Each row of a before or after table is a point. One or more steps were done to the points. Then noise was added and the rows were shuffled. The steps act on columns, c1 being the first. What was done? A step turns or swaps two columns, mirrors them in a line or flattens them onto one, adds a multiple of one to another, or multiplies or shifts one. Angles are multiples of 10 degrees, from the lower column toward the higher: turns from -170 to 170, lines from 10 to 170 but not 90. Use the fewest steps. Two steps may share a column if one is a turn and the other turns, adds or multiplies; they go together, in the order done. Otherwise the lowest column goes first.

Before, 14 rows:
[[  29  -14  -14]
 [   1  -30    0]
 [  -9  -17   11]
 [ -21  -13  -43]
 [  10   -8    5]
 [  -2  -17   12]
 [  -3   -2   -8]
 [ -24  -45    2]
 [   4  -39  -17]
 [  31  -16    8]
 [   4  -22 -121]
 [  73   -3    1]
 [ -19  -30   -8]
 [  28   -6    3]]
After (14 x 3):
[[  26  -57 -100]
 [  17   -4   -9]
 [  52   -1    0]
 [  50    1    0]
 [  32    1   -1]
 [  10   -1    3]
 [  19   -8  -13]
 [  16    1    0]
 [  -4  -14  -21]
 [  91    0   -1]
 [  -7   -9  -18]
 [   1  -20  -37]
 [  27  -17  -30]
 [  50  -10  -17]]
Steps: shift c1 by 20; flatten c2 and c3 onto the line at 60 degrees

Before, 10 rows:
[[-19 -22 -87  45   8   9 -14  33]
 [ -6  57  52 -32   7 -24   6  38]
 [  1 -35  -8 -59  62  27  29 -75]
 [-37 -47  49  65  79   1 -33 -48]
 [-36 -12  10 -73  18 -40  58  -2]
 [-43 -37   4  45 -24  49 -38   7]
 [ 23  73  16 -33 -60 -65  33 -41]
 [ 33 -38 -54  -2 -44  -3  80  -4]
 [ 36  61 -54  -8   4  21  53   3]
 [ 51   5 -63   7  18  18 -28  54]]
After:
[[  3 -34   8 -54   4   4  15  82]
 [-55 -34   8  44   3 -34 -42   8]
 [ 35  67 -11  -3   2 -40  43  16]
 [ 24  68 -16 -42  -1  66  47  19]
 [ 37 -20   4  -2  -7 -19  70  18]
 [ 52  14   4   8   4 -37 -30 -47]
 [-34 -52  10  68   2  29 -31  38]
 [  0  59 -13 -44   3  -5  16 -49]
 [-19  -2   2  45  -2 -21 -27 -31]
 [-37  -9   0 -69   3  13  63  -9]]
Steps: flatten c2 and c3 onto the line at 170 degrees; multiply c5 by 0; turn c6 and c7 by -20 degrees; turn c6 and c8 by 150 degrees

Before:
[[-23 -24 -40 -51  15  32 -49  24   5  69 -20  55]
 [-17  49  36  14  34 -51  34  43 -84  18  -9 -39]
 [-20 -23  77  21  -7 -25 -58  -6  15  28 -63 -74]
 [-56  39  49  28  46 -13  17  -1  -9  20  22 -18]
 [-35 -17  -3  55  35   4  10  24 -46  78   4  23]
 [-48 -66  74 -19 -41   2   9  -7  28  -1 -87  -8]
 [-11 -62 -17   1  11  14 -29  42  -5 -12  18  22]
 [ 17   5  78 -47 -83 -33  51 -26  25  -8  33 -26]
 [ 59  22  91 -18 -82 -30  41  -3  84 -44 -32  12]
 [ 11  -5  22  29  58 -22  39 -34 -51  49  -7 -31]
 [  5  -9  83 -30 -55 -60  19 -75  42 -65 -45   8]
 [-55 -49  23  11  41 -73 -15  35  27  62 -49 -43]
 [ 37  -3  31 -67  24  42  42  30  19  -6  34  36]
 [-15  41 -33  19  24  12  68 -17 -27  10   3 -42]]
After (14 x 12):
[[-12 -49  35 -30  36  37 -45 -42 -88  13 -17  29]
 [ -5  21 -40  66  14 -52  28 -32   7  66 -22 -30]
 [-22 -19  92  19 -87  37 -26  43  87 -49 -36  -9]
 [ 12   4  29 -35  53  39 -18  29 -50  57  -4  19]
 [-35  -1  27  80  25  42  42  14  15  -4  32 -16]
 [ 22  65  76  15 -41  10  -3 -31  25  -5 -87  14]
 [  2  14  -4 -44  38  12   7 -42 -48  83   8 -38]
 [ 21 -45 -26 -34  18  74  10   1 -29   7   0  26]
 [ 46   4  84  29 -58  21 -59  49  39 -57 -44   5]
 [-20  59 -19   7  16 -30  17 -35 -10  -6  18 -21]
 [ 18 -35  45 -37  49  11  -9 -47   3  20  28  10]
 [ -2  41  28 -29  37 -15 -72 -67  26  67 -51  39]
 [ 10  26  78 -46  -9 -56 -22  -9  15  29 -66  66]
 [  5  -7  77  36 -84  51 -31  30  25 -11  31  39]]
Steps: turn c1 and c8 by 130 degrees; multiply c1 by 0.7; multiply c2 by -1; turn c4 and c12 by -160 degrees; swap c6 and c7

Before:
[[  13   -2   19  -22   39   -5  -26   -3   -1    6   -3   -8    2    4
   -32  -26   -5   23]
 [ -10   24   22  -42   47   11  -11   -9   39  -22   10    3   11  -37
   -16   10  -18   -1]
 [  61  -22   -6    1  -21   -2  -34  -39   31   13   30  -42  -45  -11
    34    9   17  -45]
 [  13   27    2   -1   83   19  -39   14  -21  -33    6   26   15    0
    15    1  -14   18]
 [  -4   -8   86  -29   38   31  -27   19  -53  -11    9  -13   10   -6
   -12   12  -53   -6]
 [  19   24   32    6   27  -41  -49  -13  -43  -61   37   32   11   24
   -16   36  -31   10]
 [ 121  -79 -112   -4   54   25   79  -14  -12   27  -12   17  -31  -10
   -25   38  -37  -46]
 [  46    7  -19  -10  -88   47   11  -16   -4   21   60  -56  -42   22
    -1   22   11  -57]]
After:
[[  59    1   34    5   26  -42  -51  -12   37   40   25   31   12  -31
   -16   12   24   24]
 [   8    0   20  -42   48   11  -12   -8  -36   23    7    9   -6  -19
   -18    6  -37  -13]
 [  34    0  -19  -11  -88   48   11  -15   22  -30   43  -69   -3   12
    -2  -30   22  -53]
 [   7    0   86  -28   38   31  -26   19   51   14    6   -5  -15  -54
   -13   -2   -6   13]
 [  44    1   -7    0  -21   -2  -34  -39  -13  -43   20  -63    7   17
    34  -16  -12  -54]
 [  -4    0   20  -21   39   -3  -26   -2   -7  -26   -3   -6   -6   -6
   -32   15    4   21]
 [  27    0    2   -1   83   17  -39   14   13   12    3   29    5  -14
    16   20    0   25]
 [  95   -1 -112   -6   55   25   79  -15   26  -74   -9   -8   34  -37
   -26  -47   -9  -39]]
Steps: turn c10 and c16 by -140 degrees; turn c1 and c10 by -40 degrees; multiply c2 by 0; mirror c9 and c18 in the line at 100 degrees; multiply c11 by 0.7; mirror c12 and c13 in the line at 20 degrees; swap c14 and c17
